Each row is a point. Before rounding, the points of a table are all equally far from one centre. They may lie mostly on one side of it. Where is the centre, to within rounding?

Points (10 x 3):
[[ 0.26 -0.02 -0.56]
 [-0.25  0.61  0.01]
 [-0.38  0.01 -0.33]
 [-0.28  0.64 -0.16]
 [-0.05  0.49  0.26]
 [ 0.12  0.72  0.00]
 [-0.41  0.03 -0.16]
 [-0.15  0.47 -0.60]
 [ 0.35 -0.12  0.00]
 [-0.10  0.72 -0.06]]
Centre: [ 0.05  0.25 -0.18]

Points:
[[ 0.48  0.29 -0.15  0.29  0.38  0.53  0.02  0.77  0.04]
 [-0.02  0.55  0.35  0.23 -0.11  0.27  0.01 -0.13  0.18]
 [-0.17  0.15 -0.22  0.18 -0.26  0.60 -0.41 -0.03 -0.46]
 [-0.09  0.36 -0.15 -0.01 -0.11  0.44 -0.50 -0.53 -0.02]
 [ 0.31  0.06 -0.19 -0.37  0.15 -0.18 -0.47 -0.35  0.11]
 [-0.06 -0.22  0.32  0.11  0.10  0.32 -0.03 -0.35 -0.03]
 [ 0.31  0.16  0.15  0.00  0.23  0.93 -0.88  0.25 -0.19]
 [ 0.36  0.05  0.19 -0.02  0.53  0.73 -0.41 -0.23 -0.30]
 [-0.05  0.62  0.35 -0.24  0.57  0.29 -0.10  0.26 -0.09]
 [ 0.12  0.28  0.16 -0.05  0.49  1.13 -0.41 -0.04  0.09]
 [ 0.19 -0.04  0.27  0.38  0.09  0.09 -0.61 -0.02  0.42]
 [-0.17  0.30  0.15  0.24  0.19  0.18 -0.71  0.18  0.56]
 [ 0.16  0.42  0.00  0.03  0.61  0.51 -0.79 -0.10  0.30]
 [ 0.23  0.36 -0.44  0.41  0.43  0.63  0.07  0.11  0.22]]
Centre: [ 0.18  0.12 -0.07 -0.18  0.07  0.45 -0.27  0.22  0.13]

Points, 24 rows:
[[-0.46 -0.09 -0.14 -0.61 -0.53 -0.17 -0.15  0.58 -0.08  0.35  0.06  0.11
  -0.49 -0.12 -0.26  0.08  0.55  0.55]
 [ 0.00 -0.13 -0.32  0.04 -0.38 -0.64 -0.42  1.00 -0.57  0.18 -0.33  0.12
   0.02 -0.21 -0.30  0.12  0.33  0.34]
 [-0.46  0.05  0.23 -0.35 -0.20 -0.60  0.00  0.15 -0.37  0.47 -0.06  0.41
  -0.31 -0.14  0.08 -0.04 -0.35  0.50]
 [-0.54  0.41 -0.53 -0.40 -0.72  0.17 -0.31  0.12 -0.14  0.11  0.00  0.14
   0.07 -0.30 -0.15 -0.22 -0.34 -0.07]
 [-0.18 -0.16 -0.27 -0.20 -0.63 -0.30 -0.24  0.12 -0.06  0.07  0.50 -0.12
  -0.72  0.15 -0.28 -0.51 -0.01  0.57]
 [-0.60 -0.32 -0.43  0.11 -0.06 -0.55  0.14  0.17 -0.44 -0.14 -0.01 -0.28
  -0.09 -0.11  0.06  0.58  0.15  0.44]
 [ 0.14 -0.37 -0.53 -0.57 -0.45 -0.70 -0.10  0.35 -0.07  0.07  0.11  0.63
  -0.08  0.12 -0.47 -0.04 -0.29  0.17]
 [-0.54 -0.20 -0.03 -0.77 -0.30 -0.50 -0.06  0.26 -0.05  0.17  0.08  0.39
  -0.45  0.01 -0.47  0.18 -0.11  0.34]
 [-0.24 -0.46 -0.53  0.09  0.13 -0.64  0.01  0.40 -0.13  0.38  0.14  0.23
   0.31  0.12 -0.10  0.11 -0.63  0.36]
 [ 0.11 -0.39 -0.53  0.07 -0.48 -0.63  0.34  0.23  0.12  0.28  0.17  0.12
  -0.46 -0.13  0.29  0.06  0.19 -0.14]
 [ 0.00 -0.58 -0.19 -0.11 -0.27 -0.45  0.40  0.19 -0.17  0.26  0.27  0.16
  -0.26 -0.02  0.34 -0.27  0.41 -0.21]
 [-0.03 -0.14 -0.84 -0.03 -0.66 -0.30  0.30  0.89 -0.24 -0.27 -0.12  0.32
  -0.23 -0.25  0.68  0.09  0.08  0.02]
 [-0.38  0.18 -0.47  0.08 -0.26 -0.52  0.09  0.55 -0.51  0.60  0.58  0.04
  -0.05  0.42  0.27 -0.38 -0.35  0.30]
 [-0.63  0.18 -0.17  0.27 -0.30 -0.45  0.37  0.69 -0.18 -0.12  0.23  0.55
  -0.47  0.28 -0.32  0.09 -0.33 -0.31]
 [-0.32 -0.42 -0.41 -0.03 -0.15 -0.27 -0.21  0.58 -0.31  0.37 -0.36  0.43
  -0.37  0.56 -0.20  0.51  0.32 -0.60]
 [ 0.24 -0.24 -0.61 -0.24 -0.27 -0.50 -0.18  0.63  0.21  0.27 -0.06 -0.07
  -0.13 -0.04 -0.72  0.08 -0.06  0.13]
 [-0.31 -0.25 -0.19 -0.02 -0.16 -0.73  0.14  0.67  0.13  0.27  0.00  0.40
  -0.27 -0.16 -0.04  0.14  0.40 -0.23]
 [-0.43 -0.42 -0.09  0.03 -0.35 -0.41 -0.05  0.43  0.13  0.16  0.44  0.53
   0.11  0.39 -0.32 -0.35 -0.13  0.24]
 [ 0.16 -0.85 -0.58 -0.07  0.02 -0.28  0.03  0.52 -0.52  0.58 -0.28  0.19
  -0.10  0.57 -0.33  0.00 -0.29  0.32]
 [-0.12 -0.08 -0.06  0.02 -0.39 -0.52 -0.32  0.32  0.33  0.16 -0.27 -0.03
  -0.18 -0.13 -0.45  0.24  0.09  0.25]
 [-0.35 -0.13 -0.25 -0.29 -0.25 -0.15  0.23  0.71 -0.10  0.52 -0.54  0.13
  -0.50 -0.38  0.03  0.36  0.08  0.56]
 [-0.16  0.01 -0.44 -0.10 -0.23 -0.09  0.04  1.14  0.03 -0.30  0.41 -0.04
  -0.36  0.49 -0.49 -0.30  0.30  0.25]
 [ 0.02 -0.32 -0.75 -0.23  0.22 -0.32 -0.76  0.21 -0.44  0.40  0.54  0.06
  -0.07 -0.41  0.38 -0.10 -0.19  0.24]
 [-0.52 -0.05 -0.66  0.09 -0.91 -0.36  0.17  0.24 -0.34 -0.12  0.05  0.28
  -0.39  0.39  0.32  0.17  0.40 -0.12]]
Centre: [-0.10 -0.11 -0.41 -0.08 -0.13  0.05 -0.19  0.50 -0.40  0.02  0.08  0.21
 -0.37  0.13  0.06  0.07 -0.14  0.11]

Points (30 x 24):
[[-0.09 -0.11 -0.01 -0.09  0.46 -0.18  0.59  0.37 -0.12 -0.18 -0.18  0.52
  -0.70  0.67 -0.27  0.01  0.18 -0.08  0.61 -0.24 -0.52  0.01  0.44  0.00]
 [-0.16  0.07  0.28 -0.30  0.44 -0.27  0.31  0.16 -0.10 -0.01  0.25  0.20
  -0.37  0.60 -0.62  0.20 -0.11 -0.46  0.52  0.26 -0.59  0.17  0.15  0.11]
 [ 0.22 -0.12  0.22 -0.06  0.49 -0.63  0.35  0.00 -0.29  0.07  0.11  0.60
  -0.20  0.57 -0.63  0.11 -0.05 -0.27  0.92  0.34 -0.35  0.06  0.04  0.07]
 [ 0.31 -0.34  0.05 -0.08  0.42 -0.46  0.23 -0.07 -0.44  0.32  0.12  0.24
  -0.19  1.02 -0.39  0.13 -0.13 -0.25  0.55  0.09 -0.08  0.18  0.27 -0.42]
 [ 0.53  0.37 -0.14  0.33  0.65 -0.68  0.28  0.33 -0.24 -0.04 -0.26  0.38
  -0.48  0.44 -0.44  0.04 -0.12 -0.18  0.65 -0.14 -0.31 -0.20 -0.11  0.22]
 [ 0.38  0.01 -0.07  0.39  0.12 -0.18  0.41  0.07 -0.17 -0.18 -0.09  0.40
  -0.41  0.48 -0.27 -0.31  0.13 -0.04  0.92 -0.33 -0.34  0.28  0.04  0.28]
 [-0.13 -0.12 -0.43  0.01  0.30 -0.24 -0.05  0.35 -0.21  0.15  0.19  0.14
  -0.45  0.36 -0.36  0.10 -0.09 -0.64  0.53  0.24 -0.61  0.33  0.48  0.55]
 [-0.08  0.25 -0.25  0.09 -0.02 -0.40  0.28  0.03  0.07  0.12 -0.03  0.64
  -0.30  0.73 -0.02  0.26 -0.11 -0.54  0.73  0.10 -0.49  0.05  0.41 -0.09]
 [ 0.27 -0.05 -0.12 -0.35  0.56 -0.29 -0.23  0.32  0.01  0.59 -0.23  0.67
  -0.25  0.52 -0.08 -0.48 -0.08 -0.28  0.56 -0.32 -0.35  0.04  0.22 -0.33]
 [ 0.05 -0.13  0.23 -0.13 -0.05 -0.61  0.71  0.31 -0.09  0.11 -0.10  0.25
  -0.54  0.58 -0.52  0.13 -0.28  0.08  0.63 -0.36 -0.27  0.09 -0.01  0.17]
 [ 0.07 -0.01 -0.22  0.00  0.88 -0.43  0.28  0.12 -0.04  0.14  0.18  0.41
  -0.62  0.69 -0.24  0.06 -0.41 -0.18  0.58 -0.18 -0.30 -0.04  0.37 -0.27]
 [-0.11  0.05 -0.03  0.49  0.26 -0.49  0.21  0.24 -0.06 -0.04 -0.03  0.74
  -0.57  0.65 -0.28 -0.15 -0.06 -0.38  0.58  0.21 -0.51 -0.24  0.50  0.02]
 [-0.37 -0.33  0.14  0.21  0.35 -0.39  0.05 -0.04 -0.06  0.15 -0.17  0.09
  -0.36  0.80 -0.40 -0.20 -0.22 -0.56  0.58 -0.03 -0.67 -0.07  0.21  0.23]
 [ 0.14 -0.04 -0.39 -0.12  0.12 -0.53  0.06  0.24 -0.17  0.31  0.15  0.55
  -0.33  0.73 -0.28  0.06  0.00 -0.69  1.14 -0.06 -0.30 -0.18  0.09  0.31]
 [-0.38  0.44  0.01  0.08  0.53 -0.73  0.16  0.20 -0.33 -0.27  0.39  0.73
  -0.47  0.48 -0.54  0.30  0.34 -0.20  0.52  0.08 -0.26  0.24  0.16 -0.10]
 [ 0.42 -0.32  0.30  0.22  0.33 -0.81  0.39  0.16  0.23  0.06  0.22  0.22
  -0.33  0.38 -0.11 -0.16 -0.07  0.22  0.84 -0.03 -0.29 -0.06  0.10  0.00]
 [ 0.09  0.07  0.29  0.03  0.14 -0.50  0.49  0.38  0.17  0.04 -0.33  0.28
  -0.42  0.68 -0.47  0.06 -0.09 -0.37  0.53 -0.09 -0.34  0.06  0.64 -0.02]
 [ 0.32  0.02  0.12 -0.06  0.16 -0.66 -0.04  0.32 -0.07  0.04 -0.43  0.27
  -0.55  0.62 -0.72  0.11  0.12 -0.59  0.45 -0.01 -0.54  0.03  0.10 -0.22]
 [ 0.18  0.02  0.10 -0.28  0.37 -0.39  0.32  0.39  0.05 -0.13  0.27  0.72
  -0.53  0.70 -0.11  0.08 -0.23 -0.35  0.77 -0.09 -0.24  0.20  0.47 -0.18]
 [ 0.25  0.16  0.09  0.00  0.30 -0.23  0.55  0.17 -0.13 -0.06 -0.03  0.48
  -0.65  0.79 -0.08  0.00 -0.04 -0.03  0.37  0.00 -0.27  0.29  0.64  0.01]
 [-0.08  0.12 -0.20  0.20  0.47 -0.23 -0.27  0.54 -0.40 -0.26 -0.02  0.17
  -0.49  0.52 -0.28  0.30 -0.13 -0.10  0.80  0.00 -0.55 -0.04  0.23 -0.27]
 [ 0.14  0.04  0.14 -0.06  0.26 -0.12  0.32  0.68 -0.51  0.05 -0.19  0.34
  -0.20  0.74 -0.17 -0.08 -0.38 -0.36  0.93 -0.02 -0.25  0.09  0.03 -0.09]
 [ 0.21  0.02 -0.07  0.13  0.12 -0.43  0.13  0.13  0.15  0.06 -0.10 -0.02
  -0.19  0.48 -0.41 -0.46 -0.29 -0.43  1.01  0.01 -0.33 -0.07  0.06 -0.20]
 [-0.07  0.11  0.17  0.08  0.58 -0.53  0.33  0.17 -0.40  0.07 -0.38  0.10
  -0.78  0.68 -0.09  0.17 -0.10 -0.30  0.78 -0.13 -0.28  0.18  0.36 -0.01]
 [ 0.29 -0.18  0.05  0.20  0.32 -0.32  0.62  0.05 -0.57  0.16 -0.07  0.69
  -0.58  0.40 -0.47 -0.09  0.07 -0.20  0.49  0.06 -0.25  0.35 -0.04 -0.09]
 [-0.08  0.35  0.14 -0.07  0.14 -0.26  0.06  0.15 -0.13  0.28 -0.16  0.37
  -0.57  0.58 -0.31  0.12  0.20 -0.58  0.52 -0.28 -0.64 -0.24  0.14 -0.13]
 [-0.19 -0.10  0.08  0.24 -0.25 -0.58  0.17  0.40 -0.02  0.14  0.20  0.55
  -0.67  0.46 -0.16 -0.22 -0.28 -0.79  0.42  0.02 -0.32 -0.12  0.19  0.28]
 [ 0.22  0.31 -0.18 -0.09  0.33 -0.91  0.15  0.08  0.27 -0.07  0.09  0.10
  -0.60  0.29 -0.45 -0.01 -0.11 -0.60  0.83 -0.22 -0.09  0.03 -0.18 -0.10]
 [ 0.13  0.06 -0.22 -0.27  0.54 -0.38  0.48  0.28  0.01  0.05 -0.18  0.50
  -0.05  0.54 -0.18  0.23 -0.09  0.09  0.82  0.12 -0.68  0.01  0.17 -0.15]
 [-0.15  0.10 -0.29 -0.44  0.09 -0.54  0.16 -0.01 -0.21  0.09  0.09  0.30
  -0.59  0.76 -0.54  0.19  0.18 -0.86  0.54  0.11 -0.19 -0.12 -0.19  0.03]]
Centre: [-0.11 -0.09 -0.16 -0.01  0.30 -0.56 -0.02  0.35 -0.10  0.08  0.00  0.30
 -0.17  0.47 -0.14 -0.07  0.13 -0.15  0.31 -0.06  0.00  0.14  0.00  0.13]

Points:
[[-0.89 -0.08  0.16 -0.03 -0.22 -0.18  0.37 -0.10  0.27  0.17  0.26 -0.14
  -0.44  0.12 -0.08  0.24 -0.11 -0.21  0.35 -0.15  0.13 -0.33  0.66  0.29]
 [-0.59 -0.22 -0.11 -0.11 -0.56  0.27  0.54 -0.45 -0.27  0.44  0.50  0.04
  -0.23  0.32  0.34 -0.37 -0.50  0.11 -0.03 -0.31  0.22 -0.24  0.50  0.40]
 [-0.57 -0.07 -0.37 -0.45 -0.25 -0.50  0.64 -0.02  0.47  0.42  0.34 -0.44
  -0.41  0.38  0.23  0.06 -0.27 -0.11  0.18 -0.03  0.31 -0.19  0.17  0.43]
 [-0.74  0.14 -0.06 -0.04  0.22  0.37  0.57 -0.43 -0.16  0.62  0.51 -0.37
  -0.16  0.02 -0.09  0.35 -0.12 -0.25  0.13 -0.14  0.05  0.12  0.51  0.21]
 [-0.78 -0.13 -0.36 -0.24 -0.21 -0.30  0.53 -0.62 -0.23  0.06  0.50 -0.64
  -0.47  0.44  0.62  0.60  0.25 -0.08  0.20 -0.01  0.12 -0.29  0.27  0.63]
 [-0.25 -0.32 -0.23  0.06 -0.22 -0.03  0.51 -0.25  0.52  0.56  0.87 -0.45
  -0.15  0.36  0.21  0.29  0.07 -0.14  0.40 -0.27 -0.05 -0.03  0.51  0.62]
 [-0.68 -0.08 -0.07  0.35 -0.20  0.34  0.30 -0.37  0.29 -0.02  0.33 -0.44
  -0.24  0.09  0.39  0.45 -0.19 -0.07 -0.15 -0.12  0.69 -0.21  0.13  0.24]
 [-0.26  0.02 -0.06  0.19 -0.04 -0.27  0.73 -0.46 -0.60  0.35  0.68 -0.16
   0.06 -0.06 -0.64  0.33  0.20  0.13  0.17 -0.47  0.74  0.06  0.12  0.26]
 [-0.50 -0.23 -0.27  0.01  0.25  0.13  0.35 -0.03 -0.18  0.60  0.50 -0.52
  -0.31  0.01  0.06  0.16  0.06 -0.40  0.60  0.00 -0.01 -0.38  0.18  0.41]
 [-0.36 -0.02  0.01  0.04  0.15  0.14  0.69 -0.28 -0.18  0.69  0.73 -0.47
   0.02  0.13  0.53 -0.09 -0.01  0.06  0.05 -0.86  0.07  0.13  0.33  0.16]
 [-0.49 -0.54 -0.43 -0.24 -0.10  0.07  0.75 -0.28  0.23  0.43  0.45 -0.67
  -0.49 -0.13  0.06  0.30 -0.27 -0.17  0.01  0.16 -0.07 -0.22  0.18  0.38]
 [-0.52 -0.32 -0.19 -0.08  0.25 -0.48  0.56 -0.01 -0.14  0.75 -0.02 -0.50
  -0.30  0.21  0.47  0.29 -0.05 -0.22 -0.12 -0.31 -0.24 -0.54  0.43  0.34]
 [-0.41 -0.18  0.05 -0.01 -0.20  0.13  0.50 -0.08  0.22  0.50  0.65 -0.19
  -0.71  0.41  0.20  0.29  0.17 -0.08 -0.07 -0.27  0.66 -0.47  0.07  0.02]
 [-0.89 -0.27 -0.26  0.06 -0.08 -0.04  0.43  0.21  0.32  0.53  0.42 -0.52
  -0.15  0.58  0.54 -0.03 -0.12 -0.02  0.33 -0.08 -0.18 -0.14  0.15  0.40]
 [-0.66 -0.41 -0.02 -0.29 -0.03  0.07  0.42 -0.01  0.07  0.57  0.57 -0.55
  -0.48  0.34 -0.18  0.13  0.03 -0.54 -0.10 -0.47  0.10 -0.42  0.15  0.22]
 [-0.56 -0.33  0.12  0.03 -0.46  0.16  0.18 -0.02 -0.03  0.21  0.70  0.10
  -0.60  0.23  0.86  0.33  0.37  0.13  0.15 -0.31  0.36 -0.24  0.18  0.19]
 [-0.56 -0.38 -0.03 -0.11 -0.60  0.13  0.45 -0.09 -0.20  0.48  0.46 -0.48
  -0.31  0.09  0.09 -0.01 -0.02 -0.25  0.33 -0.51  0.22 -0.49  0.41  0.63]
 [-0.18 -0.26 -0.24  0.25  0.12  0.18  0.41  0.48 -0.06  0.48  0.36 -0.37
  -0.29 -0.02  0.05 -0.15 -0.03  0.42  0.38 -0.15  0.47 -0.23  0.37  0.27]
 [-0.52 -0.12 -0.23  0.01 -0.30  0.15  0.67 -0.70 -0.39  0.37  0.67 -0.04
   0.11  0.24 -0.26  0.07 -0.41 -0.15  0.23 -0.26  0.26 -0.03  0.70  0.34]
 [-0.40  0.16 -0.31 -0.42 -0.12  0.14  0.51 -0.25 -0.12  0.62  0.77 -0.16
  -0.27 -0.06  0.04  0.21 -0.24 -0.18  0.36  0.22  0.39  0.00  0.32  0.22]
 [-0.34 -0.07  0.12  0.09 -0.18  0.29  0.76 -0.15 -0.07  0.17  0.67 -0.50
  -0.32  0.39  0.27  0.30 -0.20  0.10  0.24 -0.16  0.04 -0.64  0.57  0.31]
 [-0.82 -0.25  0.42  0.20 -0.19 -0.04  0.34 -0.06 -0.24  0.69  0.27 -0.31
  -0.36  0.35 -0.15 -0.01 -0.05 -0.32  0.01  0.04  0.32 -0.46  0.41  0.00]
 [-0.88 -0.44  0.07  0.19 -0.02 -0.19  0.64 -0.34 -0.07  0.21  0.71 -0.35
  -0.06  0.38  0.21  0.29 -0.38  0.28  0.34 -0.10  0.15 -0.59  0.45  0.04]
 [-0.54 -0.05  0.05  0.17  0.02  0.28  0.53 -0.17  0.10  0.24  0.97 -0.42
  -0.15  0.72  0.23  0.11  0.06  0.21  0.12 -0.13  0.10 -0.40  0.64  0.48]
 [-0.69  0.36 -0.23  0.41 -0.16  0.10  0.41 -0.30 -0.32  0.16  0.22 -0.11
  -0.13  0.23 -0.18  0.42 -0.24  0.31  0.50  0.01  0.55 -0.07  0.30 -0.04]
 [-0.29 -0.29  0.17 -0.46 -0.26  0.50  0.80 -0.34 -0.11  0.19  0.36 -0.61
  -0.37  0.12 -0.38  0.61  0.15  0.14 -0.12 -0.20  0.28 -0.11 -0.03  0.49]
 [-0.42 -0.32  0.12 -0.07  0.15  0.19  0.47  0.00 -0.07  0.30  0.30 -0.51
  -0.53  0.63  0.06  0.73 -0.35  0.38  0.08  0.17  0.16 -0.15  0.39  0.60]
 [-0.53  0.08  0.40 -0.19  0.18 -0.11  0.71 -0.25  0.04  0.40  0.65 -0.62
  -0.38  0.06  0.08  0.32  0.13 -0.01  0.19 -0.21 -0.07 -0.09  0.69  0.38]
 [-0.25 -0.49  0.10  0.17 -0.28  0.29  0.34  0.02  0.38  0.39  1.01 -0.40
  -0.06  0.29 -0.41  0.45  0.00  0.32  0.30  0.05 -0.23 -0.06  0.04 -0.06]
 [-0.21  0.30 -0.12  0.16  0.05  0.01  0.49 -0.16  0.13  0.29  0.66 -0.45
  -0.43 -0.08  0.33 -0.02  0.24  0.24  0.28  0.44  0.01 -0.27  0.30  0.70]]
Centre: [-0.23 -0.25 -0.14  0.00 -0.21 -0.27  0.21 -0.24 -0.28  0.15  0.35 -0.22
 -0.02  0.29  0.06  0.16  0.17  0.19 -0.16 -0.10 -0.02  0.05  0.04  0.21]
